Every row gives one point. A path goes straight from each point to the next, and from the last back to the first. The post is the endless flat space through its rows: a point in 2 columns, a line in 3, a plane in 4, and so on, so that a path can go around it. Count how often the path circles the post. Going back the other way cancels.

Post:
[[ 3.5  1.0  1.6]
 [-3.5  0.3 -2.6]]
Path:
[[ -9.1   0.1   1.3]
 [  4.6  -3.7   1.3]
 [ -0.8  -1.4 -10.0]
 [ -1.5   4.8  -2.5]
 [  2.1   2.8  -0.2]
 [  4.9   3.4  -0.3]
 [  5.9   2.5   9.5]
 [ -1.8  -0.7   0.4]
 [ -2.7  -3.6  -7.3]
 [  0.2  -2.2  -2.3]
 [ -2.1   0.1  -7.5]
 [  5.7   5.0  -1.7]
 [ -2.5   2.9  -3.0]
 [ -3.1   0.7   6.4]
 [ -2.2  -1.0   0.0]
 [  3.1  -2.6  -5.5]
 [ -5.7   3.3  -7.4]
 [ -8.2   3.5  -1.9]
 [ -3.2  -0.5   6.4]
 [  5.4  -0.5   1.2]
 [ -2.1  -2.3  -6.1]
 [ -4.4   4.6  -7.0]
 [ -2.3   3.9   2.3]
 [  0.1   5.3   0.4]]
Times around: 4

Post (7 x 8):
[[ 5.4  2.9  1.2  0.1 -6.5  0.7 -2.5  2.6]
 [-3.1  0.8 -7.8 -1.4 -1.1  4.2  3.2  2.9]
 [ 2.6 -3.2 -1.6  0.3 -2.7 -4.6  4.1 -1.4]
 [ 4.9  3.5  0.6  2.2 -3.8 -3.0  1.6 -0.1]
 [-4.8  1.6  3.5 -7.6  2.5  0.3 -9.0  1.5]
 [ 0.0 -3.6  3.6 -0.9  0.9 -4.4 -2.6  0.8]
 [ 3.0 -1.6 -1.7  0.1 -0.1 -4.5 -0.9  0.1]]
Path:
[[ -1.4  -1.5  -2.6  -3.7  -3.2  -1.3  -3.0  -0.2]
 [ -1.2  -0.2  -2.7  -0.2  -2.1   4.6  -2.0   1.2]
 [ -0.2   1.5   1.4  -6.4   3.1   2.6  -6.0   1.6]
 [  0.3   3.2  -8.0  -4.3   3.0  -0.2  -0.4   2.1]
 [  2.6  10.8   0.5  -0.1   4.1  -0.6  -3.8   0.6]
 [  4.5   0.1   2.1   4.6   3.6  -0.9  -8.3   3.1]
 [ -3.0  -6.6   3.1  -1.7   0.5  -4.4  -2.4   1.1]
 [ -2.0  11.7  -6.7  -4.8  -2.6   0.3  -0.7   2.4]
 [ -9.2   1.7  -7.9  -6.4   0.8   2.8  -4.0   5.2]
 [  1.1   0.3   2.8  -0.7   1.3  -2.0 -10.4   2.6]
 [  4.4  -1.7   4.4   1.8   1.5  -0.3  -6.2   1.8]
 [  0.5   1.4   1.9   0.4  -3.7  -0.2   6.0   0.5]
 [ -2.2   3.1   0.1  -4.2   2.2  -2.1  -5.6   4.1]
 [ -4.2   7.1  -3.1  -6.8  -3.3  -1.9  -3.6  -1.6]
 [ -2.7  -8.7  -7.3  -6.2  -5.5  -3.1   5.2  -2.8]
 [  4.0  -1.3   1.2  -1.4  -4.2  -2.5  -3.9   3.3]
 [  6.4   7.6  -3.5  -2.8   3.3  -1.0  -6.9   1.8]
 [  5.5  -3.6   5.4  -1.5  -1.0  -4.3  -5.2  -4.1]
 [  4.2  -1.1  -3.3   3.5  -6.2  -2.7  -1.4  -0.6]
 [ -1.1  -4.1   0.8   4.4  -8.5   2.1   9.6   4.7]
 [  6.3  -1.1  -0.7   0.1  -1.8  -2.6  -0.8   4.9]
 [ -4.8  11.8   8.3  -6.7   9.2   0.1 -11.1   1.3]
 [  3.7  -3.1   7.3   0.9   1.0   0.2  -8.6   2.7]
 [  0.2   4.2  -0.2  -3.9  -0.6   0.6  -1.1   1.8]
 [  2.9  -3.2  -8.5  -1.4  -0.3  -4.4  -0.7   4.7]]
Times around: 0

Post, 13 rows:
[[ -0.5  -1.7  -0.4   7.0  -0.3  -3.7   1.6   0.4  -3.3   4.1   2.1  -2.6
    3.4   4.1]
 [  5.9   4.6   2.9  -1.5   8.0   2.6   3.1   1.7   0.4   0.7  -1.5  -1.3
    2.1   0.7]
 [ -0.4  -4.0  -1.8  -4.8  -0.6   0.7   0.3   3.7  -7.8  -1.0  -0.1   1.7
    0.3   1.9]
 [  5.9  -2.6   4.3   6.2   4.1   3.7   4.2   0.5  -0.5  -2.8   3.2  -2.0
    2.5  -0.1]
 [  3.3   3.1  -4.5   3.0  -3.0  -4.1   0.3  -3.1  -0.9   0.1  -3.6   2.9
    4.8   3.4]
 [ -4.3  -2.9   0.0  -6.2   2.5  -0.8   1.1   1.3  -2.0  -6.2  -6.6   3.1
    2.9  -2.2]
 [  3.6   2.7  -4.0   0.9  -6.9   0.7   6.4  -1.3  -1.2   5.4  -3.7  -1.4
   -1.3  -1.1]
 [  0.8   2.1   2.4   2.5   1.3   1.1   1.5  -5.9   1.1  -5.7   5.0   0.3
    0.9  -0.3]
 [  4.5  -1.6  -4.6   3.1   1.1   3.6  11.0   3.4  -1.8   1.7   0.0  -1.4
   -7.6   5.7]
 [ -2.7   0.7  -2.9  -3.2  -1.9  -2.6  -2.1   2.1   2.7  -6.2   0.8   4.1
    5.9   1.9]
 [  1.1   0.7  -3.9   1.5  -2.0   0.1  -2.5  -1.7  -2.4   2.8  -2.2   1.0
    0.0  -2.7]
 [  0.9   1.0  -3.4   3.0   1.2   3.9   0.2  -2.8   0.6   3.0   1.6   0.3
    4.5   4.3]
 [  5.3   2.6   3.7   2.8   4.3   6.0   4.0   4.4  -7.7  -0.2  -4.3 -10.5
   -2.7  -0.9]]
Path, 24 rows:
[[  0.3  -8.3   5.0   1.6   4.0   3.9  10.7   5.6   0.8  -4.5  -4.0  -3.5
   -5.5  -0.2]
 [  9.5  -5.7   4.9  -4.7   7.9   6.0   3.0   3.3  -3.7   2.3   1.1  -3.5
   -2.9  -7.6]
 [  9.5   3.1   0.0   2.9  -3.5  -3.5   0.3   0.8   0.0   1.6  -2.9   0.9
    2.5   4.6]
 [  6.4   7.7   2.9   7.2  -6.3  -0.4   1.5  -0.4  -4.3  -3.6   6.7  -0.4
   -1.8   5.8]
 [ -2.3   4.0   1.1  -2.5   2.6  -0.7   3.0   3.3  -1.4  -6.7  -1.8  -0.1
   -1.9  -3.5]
 [  1.6  -3.0  -3.0   1.7  10.1   1.0  13.5   1.6  -0.5   6.4  -1.4  -5.2
    1.0   5.6]
 [  4.8   2.8  -3.7  -1.2  -4.6  -0.2  -0.2  -5.6   0.4  -0.7  -1.3   0.7
    1.0  -0.3]
 [  5.6   3.6   0.7  -5.3   3.5   8.5   1.6  -1.5  -2.7  -0.9  -8.9   2.2
   -2.5   2.6]
 [ -0.6  -3.4   1.2   4.6  -1.7   1.6  -2.0   1.3  -5.3  -6.1   0.7   2.2
    3.2   9.2]
 [  5.4  -2.2   0.5   2.2   6.5  -6.9   0.9  -0.2   2.3  -9.4  -0.6   3.9
   -0.8   1.6]
 [ -2.1   1.7  -5.5  -3.7   7.4  -1.5  -0.8   1.7  -4.6  -1.2 -15.1  -3.6
    2.5  -1.2]
 [  2.7   2.4  -2.6   0.6   0.1  11.3   0.7   3.9  -2.1  -7.2  -1.1  -0.8
    0.9  -1.6]
 [  4.8   0.6   0.1  16.4   2.3  -0.8  -0.2  -4.3  -2.0  -0.3   3.0   1.8
   -2.3   7.3]
 [ -3.2   4.9  -4.3   3.6   1.4   2.5  -5.8  -5.5  -5.1   7.4  -1.8  -6.0
    3.8   7.8]
 [  3.3   0.8  -0.3  -4.3  -0.1   3.7   4.6   2.9   0.2   2.6  -1.7  -3.3
    5.3  -0.8]
 [  2.5  -4.9   6.6   1.0   7.8   3.1   7.7  -0.1   0.5 -12.0   8.4   2.7
    0.7  -4.0]
 [  1.4  -1.0  -2.8   4.4   3.3   0.2  -0.5  -2.8  -3.1   0.4  -3.0  -4.6
    3.1  -0.8]
 [  3.6  -2.3  -2.1  -2.8   1.2  -1.2   5.2   2.5   1.5  -2.0  -4.1   2.1
   -4.9  -2.8]
 [ -1.9   0.6   7.1   7.1  -2.8   1.2  11.7   2.6   0.1  -4.7  -3.0  -8.6
   -1.5   1.4]
 [ -2.0   0.1  -3.4   2.5   2.0   1.1   4.5   6.4   3.4   1.4  -6.5   3.9
    5.5   2.6]
 [  5.1   5.0  -7.1   9.0  -2.7  -4.9   0.8  -1.0   3.5   0.2   5.3   0.1
   -5.6  -0.3]
 [  0.0  -1.1  -6.6  -0.4  -4.4   4.4   2.3  -4.9   1.7   0.7   5.3  -2.8
    0.9   0.3]
 [ -0.1   1.2  -3.2   3.1   4.5  -4.4   4.3  -4.5   4.5  -6.8  -3.8   6.5
    7.1   3.0]
 [ -1.5   0.6  -1.3   5.2   2.4   1.6   4.7  -2.0   2.8   4.6  -6.9   4.7
    1.5   4.1]]
Times around: 0

Post, 17 rows:
[[-0.3 -0.4  3.7  1.7  4.7  2.5  0.8  3.6 -5.2  1.4  2.2 -3.7 -1.0 -1.0
  -0.2 -0.3 -2.4 -1.3]
 [-0.9 -1.4  1.6 -5.6  5.4  1.3 -6.6 -2.6  2.6  3.4  0.2  9.7 -0.2  0.8
  -0.9  1.6 -2.8 -0.5]
 [ 0.7  3.5  1.0  4.5 -6.2 -2.7  0.6  0.2  8.2 -3.5  0.3 -4.4  4.0 -2.0
  -5.7  1.6  0.3 -3.6]
 [ 3.5 -5.5 -2.7  1.7 -3.2 -0.9 -4.1  1.6  7.3 -1.3 -3.9 -7.6 -1.5 -3.0
   3.7 -2.0 -0.5  0.8]
 [-5.8  3.7 -1.7  0.8 -0.7 -9.8 -2.0  5.7 -3.4 -4.8 -1.7  0.8 -1.7 -1.8
   3.4 -1.8 -3.1 -8.0]
 [-2.4  1.5 -5.0 -5.0 -1.1  8.1 -2.2  2.4  2.5  2.3 -2.2 -1.2 -5.7  0.9
  -4.8  5.5  1.4 -1.6]
 [-2.8  0.7 10.1 -1.0 -2.6 -4.0  3.4 -1.0 -1.1 -1.9 -5.6  4.5  3.5 -2.5
   7.1 -1.4  4.3  3.5]
 [ 0.3 -2.3 -1.5  5.3 -2.5  1.6 -1.5 -0.5  1.3  0.9  0.9 -5.4  2.0  3.2
  -5.8 -1.6 -2.0  4.7]
 [ 0.7 -2.0 -2.9  0.9 -4.6 -2.1 -1.8  6.4  3.1  2.4 -0.1 -2.2  0.9 -5.3
   5.3  0.2  3.4  2.6]
 [ 1.0  3.0 -0.3 -0.2  3.7 -1.0  3.1  1.0 -0.7  2.3 -4.2  5.1 -3.7  0.9
   2.3 -1.9  6.6 -2.1]
 [ 3.6  2.1 -1.4  1.5 -5.1 -1.2 -7.8 -5.1  4.2 -6.9  3.0 -2.2  5.7  1.1
   1.0  4.8  8.7  2.9]
 [ 4.4 -0.4 -3.7  0.0 -3.8 -3.6  0.7 -2.5  1.0  0.3 -0.2  6.4 -4.2 -1.0
  -1.0  3.3  1.4 -4.3]
 [ 2.5 -1.7  2.4 -3.4 -0.4 -4.9 -0.3  3.7  3.5 -1.9 -2.9 -3.1 -4.6 -2.0
  -3.4  6.4  2.7  0.5]
 [ 3.0  8.0 -4.8  0.4  3.2  3.4 -3.5 -6.7  4.3 -2.2  3.4 -6.4 -8.6  2.2
  -6.1 -2.7 -1.0 -1.4]
 [-0.4  9.1 -0.2  4.7  4.0  4.3  3.3  2.4 -2.9 -5.9 -1.7  2.2 -4.9  0.4
   7.4 -5.9 -0.5  1.6]
 [ 2.2  2.7 -1.8 -6.3  3.7  0.7  1.2 -2.7  1.3  4.6 -0.6  4.6  0.5  4.2
  -1.2 -1.3 -3.5  0.9]
 [-2.0 -6.6 -0.1  1.7 -3.2  3.7 -1.1 -0.7  5.3 -2.4  5.3 -0.5  0.5  3.3
   8.9 -5.5  2.7  6.9]]
Path:
[[  2.6   4.4  -2.0   1.3  -0.9   5.9  -5.2  -1.5   2.7  -2.2  -0.8   2.1
   -1.3  -1.4   2.6   1.4  -2.0   0.7]
 [  3.5   4.5  -1.8   0.8   4.4  -3.1  -2.0  -0.1   4.3  -2.2  -6.0  -4.5
   -3.4   3.1  -3.2  -5.5  -1.9  -2.0]
 [  1.5   2.4  -3.4  -6.7   5.1   4.4  -6.9  -1.7  -3.0   9.9   1.4   3.2
   -4.8   1.8  -6.8   0.8  -5.4  -2.9]
 [ -8.1   1.4  -3.2  13.1  -7.2   1.8   1.5   6.5  -7.9  -2.4   4.2  -3.9
   -9.3  -2.0   4.3  -1.9  -0.5  -1.7]
 [ -2.3  11.3  -1.3   1.5   2.4   2.0   4.1   1.6  -0.3  -6.9  -5.2  -4.2
    1.1   1.9   0.8   2.9  -2.2   1.3]
 [  0.4  -9.4  -6.5   1.3  -5.9  -1.4 -10.0  -4.3   8.1  -0.7   4.5  -7.5
   -2.1  -5.5  -3.0  -0.2   7.4  -1.0]
 [  5.6   4.2   1.6  -2.3   7.3   0.1  -0.9  -1.0  -3.2   5.1   4.0  -1.1
    5.5  -0.8  -0.7  -3.9   1.2   0.5]
 [  2.5  -3.7  -1.8  -1.3   2.1   4.0  -4.4   4.7   6.4   0.0   2.3   0.2
   -5.0   4.6   4.1  -2.4  -0.7   5.5]
 [ -3.3   0.4   6.8   3.7  -0.4   9.3  -0.5  -0.4  -3.9   1.7   0.3  -2.6
    1.6   1.9   9.6  -2.3   6.5  -1.4]
 [ -0.1   8.7   2.8   1.0  -2.5   0.2  -3.1   2.8  -6.1  -3.6  -6.9   3.0
   -0.7  -0.7  -2.8  -1.4  -5.1   3.0]
 [ -1.2   4.2  -5.1  -7.8   1.3  -1.8  -3.7  -7.6   1.0   0.5   7.0   9.8
   -3.8  -2.3   3.0  -4.3   3.2  -1.4]
 [ -4.3  -2.0  -4.2   2.6  -3.1   2.8  -1.7   1.9   0.7  -5.1  -6.4  -1.8
   -0.1  -2.6   2.6   3.8   3.8   0.0]
 [ -3.6   1.5  -2.9   6.4  -5.4   1.1   1.8   3.8  -2.7  -2.4   6.6   2.8
  -10.3  -5.0   6.0   2.2   0.4  -5.4]
 [  5.1   2.4  -2.7  -5.2  -1.9  -0.1  -0.9  -4.9   5.1   5.1  -4.3   2.7
  -10.3   0.5  -4.6   2.8   1.7   0.2]
 [ -1.7  -3.4   3.8   5.3   2.8   0.4   0.0   7.9  -6.7  -5.1   5.6  -3.6
   -8.4   1.4   5.5  -6.0  -0.5   3.0]
 [  2.3  -3.0   2.7  -0.9   4.8   0.4   2.7   0.0   6.5  -9.0  -2.9 -10.0
   -9.9   0.3   5.5  -5.5   1.6  -5.7]
 [ -3.1  -2.5   0.3   0.4  -1.4  -1.7  -0.9   0.3  -0.8  -4.0  -6.6   0.4
   -4.8  -4.6   6.1   2.8   5.7  -2.8]
 [  4.2   6.8  -6.5  -1.4  -2.2   1.9   0.7  -3.6   1.2   1.5  -2.8   7.3
   -2.8   1.1   1.9   0.5  -2.1  -3.2]
 [  0.8   5.6  -1.1  -6.8   5.2   6.8  -6.9   3.0   3.7   4.8  -0.4  -3.3
   -9.2   1.4  -1.6   1.4   4.0  -2.9]
 [ -5.7   1.0   0.1  -1.7   1.0   4.2  -3.9   1.6   2.0  -1.0   0.7   4.3
   -3.3   0.2   1.1  -3.2  -2.7   4.4]
 [  3.7  -7.8   3.6   7.6   5.9  -6.4  -2.1   2.2  -1.4  -2.6   3.3   0.9
   -6.9  -7.9  -0.7  -1.2  -0.8  -1.4]
 [ -0.5  -5.4  -3.9  -0.4  -1.4  -3.8  -1.2  -1.9   5.1   0.9   0.6  -0.4
   -2.2   2.0   4.2  -0.6   0.9   3.1]
 [ -5.2   5.4  -4.5   0.7   0.7   1.9  -2.8   4.4   5.2   6.6   0.8  -2.6
   -4.4   5.0  -5.8  -3.8   1.8   5.4]
 [  4.5  -6.7   2.0  -0.9   2.0  10.1  -3.5   2.3   7.2   3.2   2.6  -1.7
   -4.4   2.0  -3.3  -1.3  -0.9   4.2]
 [  1.7   2.2  -6.9  -2.7   2.3  -6.2  -4.7  -1.8   1.1   4.6  -8.9   3.8
    0.4   1.0  -4.3  -8.1  -7.9  -1.1]
 [  0.2  -1.8   2.4  -5.3   6.2  -1.9   9.5  -4.0  -2.3   8.2  -3.3   2.1
   -2.2   1.3   0.1  -8.4  -7.7   7.7]
 [ -9.9  -1.4   0.6   5.1  -8.8   3.9  -2.4   0.9  -7.3  -7.3   6.5   1.4
   -1.0   3.0   4.9   2.6  -0.2   6.8]]
Times around: 3
